Each row is a point. To make a cloud, some directions were put in groups of two or more. Within a group, all points are equally far from the middle, so they leave a hole (a ring in 2 directions, a hollow ball in 3). The other directions are filled evenly. Then the cloud was stretched, turned, moved and blurred a little. How many holes are there, and how many directions does each take, smallest first?

Cloud:
[[-53 -14  -9]
 [-21  27   6]
 [-12   6  43]
 [ 25 -28 -28]
 [ -2 -34   7]
 [ 45  34  -1]
 [-42 -35  21]
 [-39 -53 -11]
 [ 28 -38  12]
 [ -9  20 -31]
 [-21 -35  12]
 [-17  -3 -36]
 [-33 -10 -20]
 [ 26  -5 -51]
 [-42  10 -10]
 [ 33 -32  22]
 [ 41 -47  30]
 [ 23  -6  -3]
 [  6  -9  43]]
Holes: 0

Cloud:
[[-40  13  34  -1]
 [-52 -25  20 -22]
 [-36  31 -28   1]
 [  4 -31 -32  19]
 [  2 -24 -10  34]
 [-10   5 -17 -34]
 [  4  28  -8 -38]
 [ 19 -45 -10  20]
 [  6  29 -26 -31]
 [ -7 -58 -39  -3]
 [ 41 -18 -36   8]
 [ 40  -4  23 -14]
 [ 13  29   0  43]
 [ 23  12 -44 -22]
 [ 31  32  -7  35]
 [ 16   8 -36  22]
 [-21 -41 -20 -39]
 [ -4  46  16 -22]
 [-51   3 -12 -12]
 [ 45  24   0  23]
 [-12 -57 -38 -17]
 [-27  24 -19 -17]
 [  9 -14 -23  30]
 [ -7 -37 -26 -41]
 [-43  10   7 -19]
 [-10  60  29   1]
 [ 48 -23 -50 -25]
 [-58  -2  24 -11]]
Holes: 1 (2)

Cloud, 47 rows:
[[-18  23  -1 -18  13   2]
 [ 27 -28  25   5 -27  25]
 [-24 -35 -24  18   7 -24]
 [ 15  23  -3 -15   6  -5]
 [-10 -14 -44   2 -25  10]
 [ 26 -21  36   5 -13 -18]
 [ 12  -5 -33 -11  -7   3]
 [ 11  -2 -18 -23  14 -50]
 [ 55  31  30 -17  -3  -3]
 [  1  16  -7 -11 -15 -10]
 [ 24  12 -27  13 -19 -14]
 [ -2  24  39 -19  -3   3]
 [  3  33 -29  -8 -24  -1]
 [ 10  -2  35  14  -8 -10]
 [  7  27 -20 -30 -29   0]
 [-18   3 -35  18 -23   2]
 [  5 -12  -4   8 -12  27]
 [ 12 -21  28   3  -5 -26]
 [ 13 -12 -14  25 -32 -25]
 [ -4 -11  17 -21   8 -14]
 [ 13   9  13 -12 -28   6]
 [-10 -16  29  23 -13  11]
 [ 21  10 -10   8   1   0]
 [  8  19 -27  21   5 -26]
 [ 39   3  14  15 -27  -1]
 [-10   2  18  -5 -28 -37]
 [-28 -13  23   1 -23 -13]
 [ -1 -20  19   1 -20  13]
 [  9  -8  37  -6  -3 -18]
 [ 34   0  23  13 -18  14]
 [ 12  -5  34 -23  -4  -6]
 [ 25  14  19  -9  -3   2]
 [ -6  32  22  -6  -4 -19]
 [-10 -26   9 -33  -6 -13]
 [ 13 -34  -5  49  -7  30]
 [  2 -35   1  46  18 -11]
 [ -8 -35 -32  20  -9  29]
 [ 24  20   9 -11 -26 -34]
 [ 24 -33  40  -7  11 -23]
 [ 19  27  -8 -60  -4 -31]
 [ 40  -1  21  16   3  -1]
 [ -2  19 -34   7 -34   4]
 [  5  -3   0   1  19 -19]
 [  6   7 -31 -14  13  17]
 [ -3 -18 -24  25 -18  10]
 [ 21  17  29 -45  26 -11]
 [ 26  23   0 -13 -38 -24]]
Holes: 0

Cloud (75 x 8):
[[  8   8   1 -28  13 -35 -26   7]
 [  8 -23  15  13 -29 -29 -13  31]
 [-11  21 -14   1 -14   3  -7  -9]
 [-22  13   8   2 -12   7  33   7]
 [  2  -8  12  -1  -7 -35   6   8]
 [ -6 -15   5   8 -25 -29 -19  30]
 [-15   3  35 -11 -25   0 -14  -3]
 [ 10 -10  10   5 -27  -1 -13  32]
 [-13  -8  30   8 -24 -11 -10  14]
 [-12 -18  -9  37  24 -14  -3  21]
 [  0  -9  29  12 -20 -25  -3  23]
 [-14 -12   0 -14  -1  17  -6   9]
 [-23  -8  27 -22 -12 -12   7  -2]
 [-23   3  24 -17 -12   0  17  23]
 [ 14 -10  -1  17  28  -1  -9  -9]
 [  2   0  29  14  11  -2  10  14]
 [-12 -17  28 -34 -22 -26 -26   4]
 [ -2   3  30  23  -1 -29   0   2]
 [ 21 -25  39  17  -5   2   0  26]
 [-35  11  27  33 -20 -21  15  26]
 [-21 -20   6   0  -9   1  33  14]
 [ -6  -1  19   2 -21   1  16  -1]
 [-30  11  28  13  17  42  -9 -38]
 [  5  10  -2  11 -38  -7 -12  44]
 [-57 -24  36   5  -1  -8   7   7]
 [  0   0  31  21  39 -22 -24   7]
 [-20 -18 -17   5  30 -18  14   8]
 [-35 -15   4   0  46  -7   3 -23]
 [-17  21  -6  40  -9  -8  -9   1]
 [ -8 -17  25 -12  12   7  18   1]
 [  0 -14  16  -5  13  -4  16  -1]
 [-11 -24  10 -32 -12  18  -3   4]
 [ -1 -13  24  -8  -9  -9 -29 -24]
 [ 24  22  -5  32  -4 -27 -24  28]
 [-47 -16  11  -5   3  -4  36  13]
 [-11 -14  37  12  30  14  15   1]
 [-32  23   7  -7  -9 -14 -24 -16]
 [-15  -8  18   6  35  -3  10 -24]
 [ 29 -28  27   8 -15  19   5  20]
 [  4  -4  30  14 -22   2 -18  17]
 [ -8 -27  24   0   2 -39   1  17]
 [-11  18  14   7 -24  27  -5   3]
 [-24  16   8 -11  -1   6  28  -7]
 [  4  20  21 -34 -44  10  -5  -6]
 [-29 -22  25   7  -1 -18 -22  -5]
 [ 14  22  42   1 -33  15 -17  -6]
 [ 15 -24  16   0 -17  26   3  17]
 [-60 -27  39 -20   1 -16  -1 -13]
 [-28  29  24   9 -36  21  10 -19]
 [-16 -30  42 -19  11 -28  -7   5]
 [-40   5  13  -1 -18  27  10 -23]
 [  7  17 -11  23  10 -12   9  -8]
 [ 13 -20  23   1  36 -19  -8  10]
 [-21  29  35  -4 -34 -21  -5  18]
 [-26  22  18  22 -10   6  29  12]
 [-22  13  21 -16 -23  27  -6  -9]
 [ -5  -9  28 -13  -7 -13   5   9]
 [-30 -24   9  41   5 -11  -7  10]
 [-11 -14   3   1   6  -5  29  21]
 [-39  12  21  17 -32  -8   2   6]
 [-43  15  41  11  -9 -13   7  -5]
 [ 35 -27  -3 -10   0   7 -21   4]
 [-28  -8   7  44  26  -5  -6   9]
 [  1   4  28 -24  16 -23 -11  17]
 [-13 -37  28   0  -8 -21  -1  32]
 [-10 -21  -3 -12  33 -12  10   7]
 [ -8  11 -18  13   0  -3   2  52]
 [ 12  29  15  45 -11 -17  10   2]
 [-21  18  32 -23 -29   2   1  -1]
 [  2  27   3 -16   8 -17 -12   9]
 [  4   0  16 -21  12  -6   6 -11]
 [-19   4  24   5   7 -18  10   8]
 [ 21 -41  40  -9   5   2  -2  16]
 [-21 -18  30   2 -10 -30  -1  -3]
 [-41  -7  26 -29 -22 -17  -8   0]]
Holes: 1 (2)
